Every row gives one point. A path goes straight from each point to the next, and from the last back to the first. The post is the endless flat space through its rows: a point in 2 columns, a line in 3, a plane in 4, and so on, so that a path can go around it. Count how often the path circles the post. Going back the other way cancels.

Post, one row:
[[  4 -12]]
Path:
[[  7 -35]
 [ 33 -14]
 [ 25  12]
 [-12  23]
 [-12 -12]
 [ -6 -35]
 [-32 -34]
 [ -6 -26]
 [ 51 -42]
 [ 26   0]
 [  4   7]
 [-47  -8]
 [-17   1]
 [  4  16]
 [ 60 -17]
 [ 15 -31]
 [ -1 -27]
 [ 38 -34]
 [ 25  -1]
 [ 27  -5]
 [ 38 -20]
 [ 23  12]
 [-33  29]
 [-22 -17]]
Times around: 2

Post (5 x 6):
[[ 18  13  -9  -4   3   0]
 [  3  15  11  -3   5  10]
 [  4  18   2 -18  -6  -3]
 [-60 -23 -13  -6  16  34]
 [-11   0   3   1   1  -1]]
Path:
[[  4  32  13   7  -4   8]
 [-30  24   9   0  14  14]
 [ -8  25  11  -2  28  -5]
 [ 27   5  22   0   8 -27]
 [ -2 -22  18   6   0   9]
 [ -5  12   0 -10  -2  36]
 [-32 -12 -41  11  -5   8]
 [-22  18   4  15  -3 -18]
 [-42   2  -2  -6  17 -15]
 [  8  35   3  -6  10 -14]
 [ -9  19 -16  15  13  29]
 [ -2  18   1  -3 -15   6]
 [ 19  -8 -10   2  -7  23]
 [-48 -30  15 -17   9  19]
 [-17  -5  -3 -20   8  -8]
 [  2  23 -25 -13  10 -20]
 [-24  20 -17   6  13  24]
 [-12  13   6  -2 -21   2]
 [-11  -4   2  -9   3  31]
 [ 20  -8  -2  -9   7  15]
 [-17  -3 -10 -14 -24  16]]
Times around: 0

Post (8 x 9):
[[ -4 -22 -54  14   8  43 -60 -22 -48]
 [-51 -13  -6 -15 -23  11  15 -24  30]
 [-26  18  -3  13 -14  -7  29 -21  33]
 [-30  12  18   9 -29 -55  11   9  20]
 [ 32  -9  29   2  12 -24  -3  37   9]
 [ 21  -3  -3 -14 -21 -18  34  18   6]
 [-29   6 -16  13 -32  20  -4   4  21]
 [ 47  16  31 -14  10   1  22  35 -35]]
Path, 16 rows:
[[ -9  -8 -10  20 -16   9  33   4  20]
 [ 12  23  22 -26   9  21  58  26   1]
 [ -1   7 -29 -20  -8 -21   2  -9  35]
 [-24   8 -16 -12 -23  17 -11 -37 -18]
 [-11 -18 -12 -12  -3  30   1 -26 -40]
 [ 21   8 -25  21 -19 -35  55  29 -18]
 [-58  13  39  -9   5  -5 -18  22   0]
 [ -4  47  -4 -25 -19  -4  26 -26  20]
 [-29  18  24   1 -42 -33  -5 -13  36]
 [-27   1  18  12   8 -19  28 -35   1]
 [-19 -14 -24   9  -5 -24   0   3 -22]
 [  5  20  15  -3   1  24  10  26  -2]
 [ 33   6  10 -12  27   5 -30  -7  16]
 [ 28  14  29  -9 -12 -46  10  35  17]
 [  2  11 -22  15  -4  -7 -11  17   4]
 [  7  -3  15  -1  17  -3   1  22 -27]]
Times around: 2

Post:
[[-15   5 -11  23  26 -12  -4 -18  16   3  -7  -1]
 [-21  -2   0 -14  21  -8  -8  17  -6  -3  -7   9]
 [-24  -3 -12 -23  -1  -8  -1  24   5  24 -12  -7]
 [  8   3 -21  37  11 -15  12 -22  -9  -7   0   9]
 [ 15  27  -8  12  -5  31  16  -1   8   5  -7  -2]
 [ 11 -14  -5   2 -10  -6   1  15  21 -30  14  -7]
 [  3 -18  -3 -11 -13  13   3  17  12  10  18  40]
 [ 11 -12  10 -28  -4  26  21  29   0  38 -19  -1]
 [ 10  -7   9   6 -16   9  10  -9  -1 -11 -13  -4]
 [ -8 -21  -3 -23   1  11  12  -2   0 -13   6  -9]
 [ 37 -11 -15   5  -4 -16 -10 -25 -10 -21 -17  16]]
Path, 26 rows:
[[ -8  -9  -2 -28   2  -2   0 -24  -6  -7 -29 -11]
 [  8 -20 -12 -11  31 -38  -9 -17 -26  -1   6  28]
 [ 13 -19  -3  19  -3  -5 -20 -10  21  -9  20  23]
 [  5 -14 -22  38  14 -10   8 -17   6  -8  21  10]
 [ 15  -1 -16  19  -5  -2  10 -20  -7   0   7  -1]
 [  7   9 -12   4  10 -13   5   4  20  -1  17   3]
 [-18  18 -28  -5  19 -23   6  15 -11   1  -5   5]
 [  9  25   4  -1 -34  35   1  -4  -2 -18 -21   8]
 [ -2 -36   2  -9  28   0 -32  -8  26 -12 -16  11]
 [ 32  -2 -11  -2 -11  -2 -10  -3  -4 -11 -14  -1]
 [-27   3   3  14  19 -23 -10 -37   2  -5  -3  -7]
 [ 17  24   0  -1   6  10   5  -1   1  15  -6   2]
 [-30  -2  20 -11   6  23   0  -8  16   6 -16 -26]
 [  2 -22 -33  -3   4  -7   6  11   0   5   8 -12]
 [ 16 -33 -18 -20 -12   0  20  27   6   0  -2  -7]
 [-17  -7 -14 -14  16  -5  16  -7 -21  12 -22  24]
 [ 21 -17  -5 -15   9  -8  14   4   5  -1 -26  20]
 [-13 -23  11  -7 -12  32   9 -14 -12  -1 -19  26]
 [ -5 -11   1  29  26  -4 -14   1  19  -3  -1  -5]
 [  8   3 -10 -19   9  15 -10   0 -16   8  -2 -13]
 [ 18   6  16   6   7   0  -7   4  30  13   5  15]
 [-18   7   9 -11   4  11  26 -20   2  26  -8   9]
 [ 15   6  10   6 -14  -2  13   8 -14  11  -2  -5]
 [-11  -2  12  31  -7   5 -13  -3   0 -14   3   8]
 [ -7 -22 -24 -19  -9   4   0 -21  -9   9  -9   7]
 [ 29 -21 -22 -60  14  25  19   8  -7  -9 -19  12]]
Times around: 0
